Every row gives one point. Two turns around zero, p and q, are shown by what they do to some points. Where does a point land after both, in the order given? Backwards means that the second turn is done in reverse. Each puzzle has new turns, and all numbers are rounded.
In the rows, zero is written as 128.

Turn p:
[ 97 105 121] => [ 96 108 117]
[121  95 103] => [121  94 105]
[110 126 102] => [115 126  99]
[174 182 148] => [177 178 152]
[185 118 164] => [176 115 175]
[ 81 142 130] => [ 84 148 120]
Turn q:
[155  96 182] => [148  96 185]
[115 102 107] => [109 104 110]
[123  98 135] => [116 101 138]
[ 92 158 108] => [ 99 164 105]
[154 186 109] => [166 176 104]
Where do these land?
q, then p backwards: [ 84  81 112] => [ 78  85 122]
q, then p: [158 167 101] => [174 148 103]
p, then q: [128 103 119] => [120 103 124]
q, then p: [159 140 118] => [162 126 123]
p, then q: [111 148 190] => [112 166 181]

Turn p:
[182 147 167  84 169 135] => [183 150 171  82 156 139]
[123 125 131  90 135 139] => [118 133 136  91 133 137]
[116 103  75 147 142  93] => [119 105  76 136 143  86]
[133 173 149  80 106 162] => [128 177 150  94 104 171]
[125 122 103 184  85  93] => [129 111  95 183  88  98]
[138 163 147 116 151 181] => [138 160 147 121 154 182]
[ 90 100 126 170 141  74] => [100 103 125 167 141  65]
[117  91 127 153  95 146] => [109  86 124 150 104 145]
Turn q:
[185 111 120 132 107 139] => [186 111 124 133 107 121]
[120  93 109 123 124 129] => [119  94 110 123 116 132]
[ 88 187 126 183  96  96] => [ 85 194 119 172 111  88]
[ 88 123 128  72 126 132] => [ 93 127 128  75 121 153]
[174 134  88 144 168 183] => [185 123  91 156 161 173]
[157 130 152 141 132  75] => [141 126 151 129 144  69]
[ 83 118 173 101 144 141] => [ 85 122 173 107 136 159]
Where do these land?
p, then q: [123 182 118 188 106 127] => [138 169 105 195 119 112]
p, then q backwards: [107 120  56 159 132 155] => [100 120  55 149 153 140]
p, then q: [149  55 157 130 145 173] => [137  52 164 127 130 170]
p, then q: [130 152 133  97  78 124] => [132 164 132 107  80 128]
q, then p backwards: [148 136 139 117 163 103] => [135 122 135 119 175 115]
q, then p: [144 144 179 146 105  84] => [143 148 175 145 107  79]
p, then q: [ 89 120 118 109 106 116] => [ 85 135 118 111 108 124]
p, then q backwards: [ 95  95 148 131 149 163] => [ 92 102 151 124 169 136]
p, then q backwards: [168 146 102  76 168 106] => [172 164 107  74 140 102]

Turn p:
[131 143  39 198 121 160 123 167  94] => [127 129  37 197 135 183 123 142 106]
[109 105 127 109 156 100 159 167 100] => [112 113 131 114 156 114 155 168  82]
[189 136 163 100 159 107 113 141 129] => [193 136 155 104 160 102 112 138 125]
[166 110 131 141 172 115 123 133 153] => [159 102 130 136 173 108 120 133 149]
[ 97 141  88 134 140  86 115 148 107] => [ 96 147  82 133 143 102 119 149 100]
[117 136 174 118  98 138 142 148 196] => [128 125 166 111  90 127 138 167 190]
[132 168 145 133 141 176 157  40  89] => [123 174 173 156 138 162 153  41 120]
[117 109 162 124  73 108 116  65 107] => [113 121 160 124  67  98 113  73 109]
[100 112 163 126 114 176 103 131 153] => [106 110 159 109 107 168  99 132 159]
[122 120  90  97 105 115 129 140 152] => [124 122  87  95 110 117 148 137 140]
Turn q:
[156 103 114 187  85 170 103 138 131] => [168  98 124 181  76 155 120 151 119]
[141 133 135 132 182 118 139 133 165] => [137 142 135 141 182 124 133 135 163]
[148 122 164  90 115  83 150  70  75] => [137 130 149  81 125  95 173  58  92]
[129 123  78 117 170 118 132 135 150] => [131 120  84 126 175 121 113 139 148]
[139 133 146 173  95 130 113 170 100] => [132 123 157 164  95 121 125 163  85]
[134 127 161 177  41 138  96 125 141] => [146 131 160 171  33 121 118 128 127]
[167 166 150  63 108 110 137 101  99] => [157 173 136  58 119 110 151 103 101]
[116 124 158 160  88 189 132 125 112] => [119 122 152 150  72 182 146 134 117]
[ 84 155 103 124 174 119 114 117 127] => [ 90 147 105 132 170 137  93 109 127]
[100 124  79 112 170 109 174 155 168] => [ 90 122  77 123 180 109 137 160 171]
[ 93  98 120  72 180 125 118 140 140] => [100  99 129  80 180 134  98 128 157]
Where do these land?
q, then p: [115 120 132  80 157 155 147  94 119] => [115 132 141  86 152 154 159  96 146]
p, then q backwards: [138 116 162 144 135 121  68 111 152] => [113 109 132 116 133 107  65 129 160]
q, then p backwards: [ 79  75 109  54 117 108  90  81 144] => [117  71 116  88 117 136  54  74 171]
p, then q: [134 153 147 127 111 136  94 141  66] => [146 150 142 121 107 152 103 124  66]
p, then q: [183 146 111 148 136 119 171 221 145] => [167 117 116 154 160 115 160 228 112]
q, then p: [150 178 135 149 117 106 181 130 171] => [135 175 116 171 126 103 170 166 155]
p, then q: [123  63 113 120  94 144 119  82 121] => [129  76 113 106  91 136 138  72 141]
p, then q: [111 134 118 161 103 173 122 146 139] => [126 120 117 152  92 166 113 154 144]
q, then p: [110 146 152 162 144 118 191 158 119] => [ 86 140 151 168 142 131 163 174 116]
p, then q backwards: [135 150 100 134 166 100  97 116 104] => [129 162  94 129 163  92 112 117 121]

Turn p:
[124 140 126 137 171 120  79 162 108 165 155] => [120 106 133 139 168 113  76 142 102 156 165]
[132 102 136 111 157 125 147 116 117 156 108] => [121 103 129 127 156 115 149 115 128 151  97]
[126 150 110 143 167 127 147 115 105 123  99] => [117 153 106 154 163 117 131 117 110 121 101]
[148 119 107 155 115 116 149 116 115 109 159] => [151 124 108 148 111 119 154 117 113 103 154]
[149 106 141 125  77 111 149 165 108 111 113] => [152 121 149 134  80 125 156 168 107 127 108]
[106 145 148 167  78 160  31 124 116 161 150] => [105 123 157 152  73 161  45 103 126 165 178]
[102 128 110 104  57 181 134 148 143 143 108] => [110 138 110 104  73 193 135 154 141 160 115]
[117 154 158 137 161 134 146 106 132 156 147] => [111 149 146 130 168 121 143  99 135 149 152]
[118 154 141 130 169 127 140 102 146  89 107] => [117 165 136 124 164 121 127 109 143  86 107]
[128  57 105 100 123 108 140 134 111  60 145] => [138  73 113  94 101 114 154 138  98  59 110]
[101 143 148 127  39 109 145 189 145 152 134] => [115 150 152 119  58 132 149 201 141 167 156]
[165 134 147 155 172 163 147 103 212  86 130] => [160 144 146 139 182 168 144 106 197  67 134]
[109 150 109 157 150 100  91  99 128 169 110] => [101 135 106 164 140  92  85 106 148 154 132]
[167 110 106  44 155 111 146 112 106 114 126] => [175 107 100  66 152 101 143 116 103 127  83]
Turn q:
[162 110 154 109 147 129 149 123 165  59 156] => [169 113 163 117 138 143 145 109 157  75 177]
[140 127  99 178 102 115 117 145 111  98  94] => [149 112 109 176 120 108 114 140 109  95  90]
[136 144 157  90 162 125 167  92 172 157 154] => [125 153 147  85 142 122 170  89 167 158 164]
[102 163 126  84 151 146 112 157  55 176 102] => [ 96 178 118  84 144 159 116 160  68 160  88]
[ 64 150 112 139 166 146 103 126  93 144  88] => [ 61 142  99 128 174 140 117 135 101 127  85]
[106 151  89 118 125 114  72 138 113 136 128] => [112 155  88 131 136 126  71 147 120 130 123]
[151  88 149 133 149 150 156 115 145 129 195] => [146  91 149 131 132 153 159 108 134 153 195]
[180 117 131  84 160 140 169  62 142 157 156] => [157 127 124  70 124 134 166  55 132 163 166]
[117 143  84 143 120  95 142 176 119 142 100] => [139 146  90 141 132  94 139 182 118 127  98]
[141 107 161 162 122 110  91 145 138 126 113] => [141 101 165 153 142 110  94 138 137 134 109]
[ 88 126 102  98 126 169 100 151 125 160  82] => [ 91 128  92  98 130 165 110 160 140 142  75]
[124 167 105 168  88 131 123 159 126 114 128] => [134 155 112 189 105 129 123 153 129 114 110]
[136  78 160 127  95  95 163  94 139  99 169] => [133  85 166 123  85  93 145 111 131 109 186]
[143 119 162 159  78 128 129 110 147  96 128] => [136 106 168 165  87 118 123 107 148 105 125]
Where do these land?
p, then q: [148  96  91 135  81  95 145 101 138 168  91] => [150 100  91 144  87  76 147 135 160 149  95]
q, then p backwards: [ 88  84 136 153 153 179 136 121 150  82 172] => [104  73 129 181 153 174 132 139 159 132 170]
q, then p: [ 74 107 107 119 154 121 104 144 150  98 140] => [102 101 113 105 153 136 106 157 128  82 154]
p, then q: [133 149 115 109  75 169 129 177 133  87 164] => [156 157 132 131  82 205 124 156 115 120 139]
p, then q: [147 149 187 126 121 121  79 142 135 167  77] => [121 134 185 133 148 116  90 124 158 181  81]
p, then q: [127 126 172 152 174 138 148 159 109  81 133] => [119 130 181 138 170 147 149 129  89  88 134]
p, then q: [143 152 102  81 105 154 141 102 137 107 155] => [154 161  95  93  95 158 130 101 130 119 136]
p, then q: [143 155 143 109  90 132 134 164 173  93 182] => [174 167 157 122 100 176 130 148 149 121 173]
p, then q backwards: [157 158  97 162 136  92 124  85 105 157  92] => [152 171  93 187 116 100 110 106 139 153 120]
q, then p: [134 127 140 112 132 106 157 103  95 100 108] => [135 145 139 104 112 101 145 111  95 107 104]
p, then q: [ 94  66  95 137 168  94 129 106 122 159 149] => [101  66  89 112 144  79 135 143 122 121 167]
q, then p: [164 149 181 143 130 121  66 160  95 165 109] => [132 131 188 163 149 124  71 119 119 183 101]
q, then p backwards: [ 93 155 124 153 130 135 154 103 102 164 132] => [ 88 139 125 143 126 129 164 112  88 155 116]
p, then q backwards: [147 119 102 100 144 134 146 124 149 164  90] => [136 123 102 138 149 145 125 144 159 169  92]

Turn p:
[114 138 129 152 128 156 136 111  89 118 130 139 131 135] => [130 123 112 144 101 148 145 112 123 119 148 136 151 150]
[170 136 129 122 118 111 136 135 106 119 128 131  95 132] => [149 153 142 130 125 101 119 125 112 116 140 108 113 156]
[126 130 115 128 113 147 145  87 132 129 131 135 135 133] => [131 134 124 133 111 137 139 105 155 144 138 111 146 121]
[129 126 117 141 132 128 137 140 125 140  93 142 134 141] => [137 135 112 131 133 131 151 134 119 139  99 126 133 144]
[119 133 127 109 138 117 130 124 130 118 139 134 144 133] => [122 128 116 119 149 124 123 115 131 129 141 135 133 119]
[110 132 147 143 126 113 141 132 141 133 145 134 110 134] => [130 121 145 135 137 123 129 144 149 138 142 150 124 144]
[131 137 134 139 162 129 137 125 142 116 119 130 121 128] => [128 134 130 150 154 152 128 124 129 127 126 129 117 136]
[113 127 122 113 155 143 129 140 126 181 119 137 133 135] => [142 107 113  99 137 158 120 141 116 161 111 126 137 138]
[107  86 124 123 130 117 120 134 132 122 140 114 137 127] => [116  93 137 126 130 109 128 115 122 133 117 145 123 106]
[124 130 162 117 121 124 138 129 138 118 123 115 137 125] => [109 130 153 119 146 128 137 135 133 114 134 127 141 124]
[124 144 122 130 117 137 136 147 139 128 147 136 138 139] => [139 119 108 124 133 123 132 147 148 119 140 126 130 126]
[108 124 124 136 123 120 144 142 125 123 134 136 133  89] => [132 127 131 129 125 129 155 141 116 136 148 150 114 106]
[105 140 114 118 118 116  99 127 134 134 108 137 130 120] => [104 147 108 108 117 128 126 133 129 141 114 144 117 122]
[139 133 125 116 116 156 136 139 129 116 128 136  95 133] => [140 126 131 116 117 133 138 124 141 109 136 105 102 149]
[225 110 145 131 115 120  44 101 133 129 142 109 143 125] => [146 166 157 139  98 107  42 116 117  76  81 109 148  92]
[104 125 113 132 136 116 139 133 128 127 123  83 132 120] => [ 93 106 127 146 134 121 134 140 110 149 134 118 122 116]
Turn q:
[ 98 124 121 155 131 132 125 129 119 142 111 119 113 111] => [113 132 118 143 140 124 110 110 118 149 112 120 114 149]
[108 116  96 108 123 138 115 120 119 121 117 127 138 115] => [123 125  88 109 123 126 126 114 119 131 128 134 143 144]
[144 159 129 153 153  93 150 124 154 137 130 109 160 156] => [169 145 174 133 150  93 140 121 152 122 123 115 142 129]
[137 121 102 120 126 140 125 134 145 123  94 128 104 114] => [133 126 107 104 123 144 122 112 144 161 129 135 110 128]
[119 149 126 102 142 133 107 136 121 101  94 129 115 128] => [113 135 118  78 122 130 121 122 133 125  99 129 118 120]
[123 143 103 123 111 125 134 122 111 112 115 133 103 130] => [136 140 107 121 105 139 141 119 125 129 103 134 109 137]
[140 144 139 121  98 136  99 142 132 115 145 139 136 120] => [114 139 128 128  99 129 123 153 126 134 126 145 150 102]
[135 147 127 114 133 144 135 129 116 112 124 149 128 103] => [125 129 112 118 132 147 136 119 118 125 110 135 132  96]
[105 120 127 143 147 128 155 128 158 149 154 107 125 144] => [122 139 141 156 147 118 139 114 153 124 155  95 128 146]
[148 129 135 103 116 118 118 158 107 138 134 146 138 120] => [124 123 123 116 132 127 148 169 107 136 128 146 132 111]
[139 122 154 119 101 141 135 150 115 115 129 150 151 141] => [126 118 131 131 129 156 129 171 132 114 117 144 149 121]
[155 135 140 121 117 142 125 131 107 112 124 113 142 114] => [142 111 127 118 114 138 119 144 112 132 113 116 144 105]
[113  92 122 151 146 124 130 114 133 141 142 107 107 147] => [128 124 128 149 132 116 110 117 133 118 158 107 101 159]
[129 121 142 143 149 112 144 117 137 149 163 110 124 142] => [132 127 155 156 137 108 137 124 128 113 155 103 118 132]
[106 108 148 142 135 103 151  89 157 164 139 103 119 138] => [120 107 169 159 133 111 140  94 137 126 156 112 120 165]
[139 108 144 135 124 113 120 133 131 111 145 157 145 122] => [127 112 126 145 132 119 120 147 135 110 135 160 134 108]
[138 137 121 122 125 155 108 119 113 135 115 151 128 132] => [129 145 124 109 126 153 115 126 104 128 129 146 132 124]
Where do these land?
p, then q: [ 99 126 138 118 103 140 154 142 105 108 135 115 101 148] => [124 113 127 149 118 126 153 143 155  91 146 116 121 156]
q, then p: [117 121 151 122 120 142 159 158 143 115 122 104 130 132] => [110  94 138 134 143 139 139 150 137 129 102 112 123 112]
q, then p: [127 107 132 138 132 116 112 113 124 164 151 117 111 122] => [133 111 139 141 111 108 108 130 124 135 150 153 138 150]
q, then p backwards: [115 113 119 123 164 123 118 117 123 153 126 142 103 113] => [113 129 115  98 151 106 131 134 116  96 128 126 114 121]
q, then p: [107 109 121 125 148 134  97 110 134 148 152 145 137 129] => [124 123 103 135 128 121 107 108 134 129 161 162 134 127]
q, then p: [154 151 131 140 116 120 149 123 158 107 119 149 136 139] => [149 160 149 127 140 150 141 138 151 112 116 121 129 111]
p, then q: [128 158 116 139 122 118 114 129 148 109 113 114 132 128] => [116 157 116 133 130 112 126 116 145 142 105 120 123 132]
p, then q: [120 126 125 109 129 127 160 151 112 111 160 111 124 121] => [127 108 112 152 126 108 140 139 123 104 153 109 109 119]
p, then q: [153 161 136 153 117 146 126 143 131 115 117 146 140 114] => [150 151 115 129 121 139 127 139 151 133  99 114 137  98]
p, then q: [124 115 109 118 150 116  99 130 110 178 132 137 128 148] => [136 132 124  91 129 128 121 143  91 143 149 158 128 154]
q, then p: [154 126 109 145 118 147 137 122 138 107 111 124 138 127] => [146 143 126 126 114 136 112 130 135 117 104 105 130 106]
q, then p backwards: [129 123 141 130 160 122 115 104 110 138 132 123 136 136] => [149 117 144 107 137 119 124 142 109 111 138 116 122 127]
p, then q: [125  93 130 123 140 103  92 129 112 138 130 141 124 125] => [121 117 133 109 124 134 125 127  98 121 120 173 114 134]
p, then q: [148 144 138 103 108 143 132 124 138 114 118 123 128 120] => [118 123 131 117 109 121 138 120 142 125 115  97 140 114]
q, then p: [118 148 125 133  94 122 155 124 131 116 103 127 153 117] => [135 142 125 130 137 137 157 127 133 135  89 112 158 122]
